Rows are points. Each copy is the shape, with its points in the same order, turned, moved and blurred by noise. Is it also mirrored, or only turned?
In the rows, zero is written as 128.

Shape, 5 rows:
[107 106]
[130 150]
[136 158]
[63 104]
[170 122]
Copy 1:
[93 149]
[139 130]
[147 123]
[55 126]
[151 172]
Copy 1 is: mirrored
Copy 2:
[119 92]
[142 136]
[146 146]
[141 54]
[96 154]
Copy 2 is: mirrored
Copy 3, 5 rows:
[150 110]
[109 127]
[103 140]
[153 59]
[147 171]
Copy 3 is: only turned
Copy 4, 5 rows:
[167 137]
[124 110]
[113 111]
[200 108]
[102 161]
Copy 4 is: only turned

Shape, 5 rows:
[108 130]
[129 113]
[80 112]
[186 158]
[164 120]
Copy 1, 5 rows:
[127 134]
[147 113]
[148 165]
[106 55]
[139 75]
Copy 1 is: mirrored
Copy 2, 5 rows:
[118 146]
[127 118]
[82 152]
[197 117]
[152 104]
Copy 2 is: only turned
Copy 3:
[95 131]
[119 149]
[71 154]
[176 102]
[148 139]
Copy 3 is: mirrored
Copy 4:
[146 133]
[145 103]
[175 143]
[78 92]
[117 84]
Copy 4 is: mirrored

Shape (8 x 3):
[134 61 145]
[142 79 112]
[132 138 87]
[143 149 102]
[136 134 106]
[105 89 125]
[54 135 109]
[140 143 172]
Copy 1 (8 x 3):
[70 162 133]
[76 121 139]
[131 78 146]
[146 84 128]
[129 97 134]
[102 141 161]
[159 126 206]
[149 155 105]
Copy 1 is: mirrored
Copy 2, 8 rows:
[177 149 177]
[164 119 161]
[110 95 136]
[107 108 120]
[115 115 132]
[134 135 183]
[63 127 198]
[117 176 119]
Copy 2 is: only turned
Copy 3:
[63 113 109]
[99 121 89]
[160 131 106]
[157 150 120]
[146 137 115]
[103 94 120]
[157 63 155]
[106 156 167]
Copy 3 is: mirrored

Shape, 9 rows:
[127 96 146]
[124 98 128]
[145 154 126]
[138 227 128]
[139 117 193]
[124 105 174]
[101 108 110]
[133 97 124]
[107 120 121]
Copy 1:
[126 112 94]
[131 128 99]
[149 107 150]
[199 79 198]
[118 59 100]
[128 82 86]
[160 141 98]
[125 132 106]
[158 127 106]
Copy 1 is: mirrored
Copy 2, 9 rows:
[140 126 174]
[133 113 164]
[114 141 119]
[100 157 52]
[155 179 155]
[159 153 161]
[139 82 152]
[126 103 173]
[134 100 141]
Copy 2 is: mirrored

Shape (8 x 4):
[109 105 109 104]
[71 186 113 167]
[162 171 133 87]
[132 103 95 125]
[130 121 127 148]
[135 104 75 76]
[100 136 99 92]
[158 108 182 125]
Copy 1 (8 x 4):
[99 126 148 139]
[115 123 56 78]
[164 94 108 182]
[98 154 135 153]
[128 162 111 134]
[87 112 155 177]
[100 102 131 134]
[183 162 148 147]
Copy 1 is: only turned
Copy 2:
[134 148 126 124]
[67 127 143 48]
[108 84 102 147]
[128 160 139 144]
[131 134 166 116]
[127 174 103 158]
[120 162 98 116]
[167 81 163 140]
Copy 2 is: mirrored
Copy 3:
[139 133 94 128]
[124 39 124 172]
[102 158 144 184]
[171 135 112 137]
[150 114 143 130]
[157 169 75 156]
[125 126 83 155]
[114 154 172 101]
Copy 3 is: only turned
Copy 4, 8 rows:
[180 134 117 123]
[117 71 163 79]
[122 123 137 184]
[165 157 116 111]
[129 136 108 115]
[197 166 135 150]
[185 118 139 139]
[106 130 63 156]
Copy 4 is: only turned

Shape:
[89 123 130 153]
[101 122 111 146]
[247 118 121 136]
[128 161 101 126]
[87 99 119 113]
[96 153 148 124]
[96 126 122 146]
Copy 1 (7 x 4):
[130 90 162 139]
[117 108 160 151]
[134 246 135 110]
[96 130 126 126]
[140 105 133 180]
[133 95 126 116]
[120 97 155 139]
Copy 1 is: only turned
Copy 2:
[113 163 115 101]
[112 157 109 127]
[178 97 212 190]
[149 146 90 150]
[86 129 115 123]
[144 137 92 91]
[120 155 110 122]
Copy 2 is: only turned
Copy 3:
[157 128 169 126]
[138 103 156 127]
[105 131 29 183]
[156 93 118 105]
[119 134 170 101]
[171 141 147 100]
[154 120 162 127]
Copy 3 is: mirrored

Shape:
[90 156 94 106 197 120]
[96 100 148 182 98 115]
[119 87 192 176 125 155]
[119 121 92 110 138 107]
[164 122 117 126 84 139]
[112 135 128 87 151 85]
[116 129 129 149 187 92]
[165 139 127 116 71 94]
[137 109 98 105 138 100]
Copy 1:
[187 197 93 109 160 127]
[121 102 136 133 126 199]
[148 57 159 122 140 156]
[122 171 102 115 124 133]
[106 126 140 150 79 116]
[120 165 83 134 164 124]
[145 166 138 112 185 147]
[86 139 125 182 98 130]
[103 165 111 107 122 127]
Copy 1 is: mirrored
Copy 2 (9 x 6):
[160 79 131 76 179 98]
[128 174 114 181 183 122]
[117 130 105 216 137 120]
[147 143 160 99 156 105]
[98 159 186 144 138 134]
[170 127 135 87 144 142]
[187 104 137 137 172 111]
[121 176 189 129 144 174]
[156 148 167 106 141 111]
Copy 2 is: mirrored
Copy 3 (9 x 6):
[160 108 133 77 155 154]
[112 188 112 132 93 79]
[109 227 147 152 139 98]
[151 104 136 122 109 115]
[101 120 133 184 115 99]
[152 120 141 114 92 161]
[175 160 109 114 128 148]
[96 113 116 185 66 123]
[162 111 142 144 103 117]
Copy 3 is: only turned

Shape (12 x 6):
[104 153 93 97 118 168]
[147 174 93 117 148 173]
[174 160 111 90 146 147]
[144 132 154 121 153 127]
[106 117 120 125 102 90]
[165 77 147 169 88 92]
[164 96 168 133 137 148]
[123 153 66 180 94 166]
[176 120 89 84 162 149]
[103 75 79 155 114 80]
[144 135 157 138 163 156]
[171 163 154 103 133 118]
Copy 1:
[137 134 113 195 141 141]
[181 153 103 165 126 129]
[181 124 125 165 92 113]
[153 98 141 114 122 134]
[82 92 117 133 109 142]
[73 122 149 77 87 97]
[142 120 173 100 126 104]
[104 194 73 146 128 128]
[174 109 120 167 114 73]
[54 89 81 121 122 98]
[168 124 143 107 147 133]
[168 113 148 127 77 144]
Copy 1 is: only turned
Copy 2, 12 rows:
[141 122 90 173 175 96]
[112 151 124 175 185 122]
[140 129 147 168 178 148]
[149 153 125 111 146 141]
[143 85 89 99 137 119]
[129 100 118 97 55 149]
[166 158 140 126 96 138]
[67 118 73 174 131 101]
[140 117 184 158 161 114]
[108 64 112 87 110 77]
[142 175 127 123 139 131]
[151 137 122 131 160 175]
Copy 2 is: mirrored
Copy 3, 12 rows:
[98 104 101 108 155 183]
[146 68 120 120 148 175]
[140 90 152 142 123 175]
[133 109 127 141 113 113]
[115 172 130 116 157 121]
[126 147 182 100 155 59]
[117 91 152 119 109 83]
[135 92 120 72 216 148]
[145 99 161 104 96 180]
[141 189 132 57 161 115]
[139 82 113 129 115 107]
[135 104 150 174 125 133]
Copy 3 is: mirrored

Shape, 12 rows:
[106 209 109 136 103 123 118 79]
[95 201 154 158 149 113 168 181]
[143 147 142 100 148 178 113 146]
[134 113 103 141 145 170 70 103]
[77 184 182 127 123 86 132 197]
[101 143 126 117 143 132 120 151]
[89 166 132 156 87 115 167 112]
[168 121 143 118 159 132 115 121]
[121 133 103 87 160 142 115 114]
[170 137 117 76 124 166 93 137]
[99 175 133 130 116 120 154 186]
[156 143 79 131 130 130 98 113]
Copy 1, 12 rows:
[203 155 122 162 102 137 89 192]
[164 173 42 178 145 136 106 106]
[145 141 131 129 149 81 142 137]
[146 105 132 78 102 105 127 178]
[168 124 59 207 149 115 96 78]
[140 125 94 136 136 106 96 131]
[171 173 111 164 94 160 84 121]
[126 110 130 114 162 135 146 152]
[132 132 137 110 154 103 88 164]
[115 128 162 138 143 81 151 161]
[132 163 78 188 123 114 101 110]
[120 120 127 127 112 131 116 195]
Copy 1 is: mirrored
Copy 2 (12 x 8):
[88 60 162 111 136 96 160 116]
[100 74 62 187 144 129 144 140]
[62 160 147 171 113 119 133 144]
[95 166 162 95 103 108 130 170]
[117 90 72 203 127 146 206 134]
[108 135 129 163 134 124 158 154]
[148 67 130 146 127 121 135 100]
[81 184 123 124 136 124 139 118]
[98 160 165 146 156 94 147 149]
[56 176 182 150 130 146 143 137]
[113 94 108 192 141 154 154 143]
[89 137 164 95 153 136 134 148]
Copy 2 is: only turned
Copy 3, 12 rows:
[80 102 153 104 107 65 127 126]
[97 95 116 133 214 80 172 148]
[121 111 176 141 148 161 134 110]
[122 141 162 167 69 151 123 161]
[121 76 97 160 191 74 181 91]
[123 131 141 157 144 111 157 112]
[134 117 124 99 146 54 124 143]
[107 131 111 139 132 171 115 119]
[107 160 162 157 127 126 122 114]
[126 126 172 115 112 182 142 91]
[120 109 123 124 185 89 183 118]
[99 146 147 108 83 137 145 137]
Copy 3 is: only turned

Shape (12 x 8):
[73 143 156 97 135 109 141 161]
[167 121 83 128 162 167 101 100]
[139 142 101 155 168 138 64 137]
[116 162 83 171 117 152 147 136]
[132 132 75 126 121 126 131 158]
[155 110 107 141 134 149 90 157]
[129 119 155 126 151 88 183 140]
[100 121 126 93 138 113 160 132]
[172 158 113 135 111 157 58 127]
[79 103 193 109 141 118 181 147]
[82 88 129 152 114 106 153 114]
[104 163 64 167 88 91 148 116]
Copy 1, 12 rows:
[124 147 134 88 181 134 178 145]
[125 83 84 131 98 105 81 121]
[164 109 70 130 117 138 119 100]
[178 84 163 139 123 102 142 117]
[151 96 127 110 100 110 170 127]
[144 122 97 103 86 118 125 101]
[123 181 135 132 147 87 164 170]
[110 129 130 106 152 119 159 170]
[115 105 96 125 107 142 122 53]
[123 192 156 82 176 116 148 177]
[146 156 168 130 118 150 139 177]
[157 95 184 179 116 142 176 121]
Copy 1 is: only turned
Copy 2 (12 x 8):
[130 88 84 144 146 106 115 94]
[195 161 145 102 96 118 153 187]
[191 117 139 96 105 83 98 178]
[187 103 142 115 60 134 120 105]
[205 110 99 110 101 137 126 119]
[200 121 138 80 136 123 122 153]
[112 114 64 101 113 148 142 123]
[149 122 75 131 125 121 148 106]
[195 159 171 115 121 123 82 155]
[93 91 85 120 156 121 163 93]
[135 129 96 77 98 97 152 75]
[191 134 95 101 34 133 99 71]
Copy 2 is: only turned
Copy 3:
[114 162 123 135 85 68 127 169]
[158 102 140 150 178 119 118 83]
[111 67 143 156 141 103 121 96]
[130 89 88 114 154 108 175 139]
[130 102 114 131 168 111 118 167]
[92 102 127 126 167 117 100 111]
[130 164 160 97 101 130 144 162]
[146 168 132 127 116 97 130 162]
[128 79 89 142 138 116 82 84]
[110 210 143 102 83 83 148 154]
[97 174 120 152 130 132 174 156]
[135 90 71 151 135 151 172 187]
Copy 3 is: mirrored
Copy 4 (12 x 8):
[164 100 85 155 121 107 118 91]
[96 167 151 118 148 80 150 167]
[152 180 174 141 127 90 159 144]
[102 153 145 154 181 137 155 91]
[92 131 138 159 126 118 160 117]
[123 143 157 136 122 120 170 161]
[130 62 138 168 151 92 100 125]
[114 93 92 149 131 86 118 114]
[122 181 172 102 110 142 129 147]
[162 46 74 147 156 106 117 128]
[132 64 128 118 163 96 159 92]
[84 123 165 141 157 118 137 37]
Copy 4 is: only turned

Shape, 12 rows:
[109 125 89 106 132 102 112 152 148]
[158 86 172 89 100 78 203 103 135]
[156 167 102 135 141 172 122 80 180]
[102 118 118 117 170 148 129 163 128]
[116 163 85 139 160 113 117 159 146]
[96 147 119 124 104 127 148 132 126]
[115 89 109 132 113 109 117 151 101]
[136 168 75 156 145 162 144 153 150]
[157 115 163 59 96 100 168 131 87]
[197 195 141 168 127 143 136 114 154]
[168 143 148 110 153 90 188 71 92]
[79 112 160 100 143 109 133 143 112]
Copy 1:
[160 112 99 141 104 116 101 148 135]
[108 78 85 96 216 146 81 109 79]
[141 109 180 95 152 97 183 159 140]
[159 112 97 155 129 129 151 98 157]
[176 147 102 118 102 102 135 139 166]
[113 125 128 114 123 113 108 97 138]
[144 138 105 179 136 128 100 117 118]
[156 145 125 119 120 69 169 122 157]
[94 105 76 115 151 168 102 99 56]
[104 168 136 71 163 116 175 163 146]
[156 125 130 55 185 172 113 100 84]
[135 104 97 137 133 175 89 90 151]
Copy 1 is: only turned
Copy 2:
[125 141 94 131 108 154 178 124 133]
[152 91 166 106 90 131 73 169 165]
[78 182 118 164 135 129 104 126 68]
[98 124 87 132 149 106 169 123 143]
[116 159 93 148 111 107 193 129 101]
[120 134 156 124 119 122 163 104 135]
[108 101 116 80 117 145 172 126 129]
[75 140 123 173 122 105 180 131 77]
[181 84 161 110 149 149 116 158 154]
[116 182 153 138 136 97 130 188 54]
[177 104 136 116 118 87 75 144 90]
[141 129 111 97 140 104 151 111 177]
Copy 2 is: only turned
Copy 3 (12 x 9):
[126 142 167 108 106 141 174 112 150]
[71 160 140 187 129 89 98 49 127]
[130 64 116 68 91 84 135 103 148]
[157 162 165 91 130 112 132 134 148]
[136 127 179 77 87 136 151 132 124]
[108 120 167 103 136 148 116 102 153]
[137 138 171 161 128 142 142 138 155]
[148 92 187 65 81 110 119 121 153]
[82 183 119 169 109 133 87 84 167]
[134 67 124 96 55 114 76 93 106]
[46 141 122 138 100 82 81 124 111]
[124 179 144 120 165 141 127 115 128]
Copy 3 is: only turned
